Every row gives one point. A path goes straight from each point to the next, and from the last back to the first. The post is the endless flat space through its rows: a point in 2 columns, a line in 3, a plane in 4, and so on, so that a path can go around it. Count how often the path circles the post. Going back the other way cancels.

Post (2 x 3):
[[ 0.21  0.04  0.42]
 [-0.32  0.00 -0.55]]
Path, 21 rows:
[[-0.79 -0.15  0.20]
 [-0.68  0.56  0.07]
 [ 0.19  0.65 -0.29]
 [ 0.35  0.27 -0.30]
 [ 0.60 -0.16  0.26]
 [ 0.31  0.15  0.07]
 [ 0.10  0.59  0.51]
 [-0.36  0.19  0.41]
 [-0.52 -0.18 -0.47]
 [-0.14 -0.64  0.16]
 [ 0.53 -0.32 -0.05]
 [ 0.20  0.41 -0.66]
 [ 0.22 -0.11 -0.41]
 [ 0.23 -0.29 -0.06]
 [-0.20 -0.26  0.49]
 [-0.90 -0.05  0.32]
 [-0.87  0.16 -0.81]
 [-0.45 -0.34  0.30]
 [ 0.17 -0.56  0.50]
 [-0.02 -0.29 -0.53]
 [-0.19 -0.78 -0.19]]
Times around: 0

Post:
[[-0.12  0.01  0.17 -0.09]
 [ 0.00  0.13 -0.39 -0.69]
 [-0.03  0.05  0.91  0.03]]
Path, 17 rows:
[[ 0.46  0.16  0.08 -0.62]
 [ 0.37  0.03  0.20 -0.40]
 [ 0.09 -0.32  0.79 -0.27]
 [-0.63 -0.27  0.17 -0.37]
 [-0.15  0.15  0.72 -0.52]
 [ 0.03 -0.19  0.55 -0.67]
 [ 0.35 -0.46 -0.12 -0.22]
 [ 0.11  0.05  0.09 -0.17]
 [-0.05  0.55 -0.11  0.24]
 [-0.07  0.71  0.24 -0.22]
 [ 0.60  0.54 -0.21 -0.99]
 [ 0.19  0.02  0.85 -0.24]
 [-0.02 -0.25 -0.22 -0.48]
 [-0.61 -0.18  1.10 -0.13]
 [-0.63  0.12  0.09 -0.29]
 [-0.07 -0.05 -0.34 -0.69]
 [ 0.40 -0.14  0.62 -0.55]]
Times around: 0
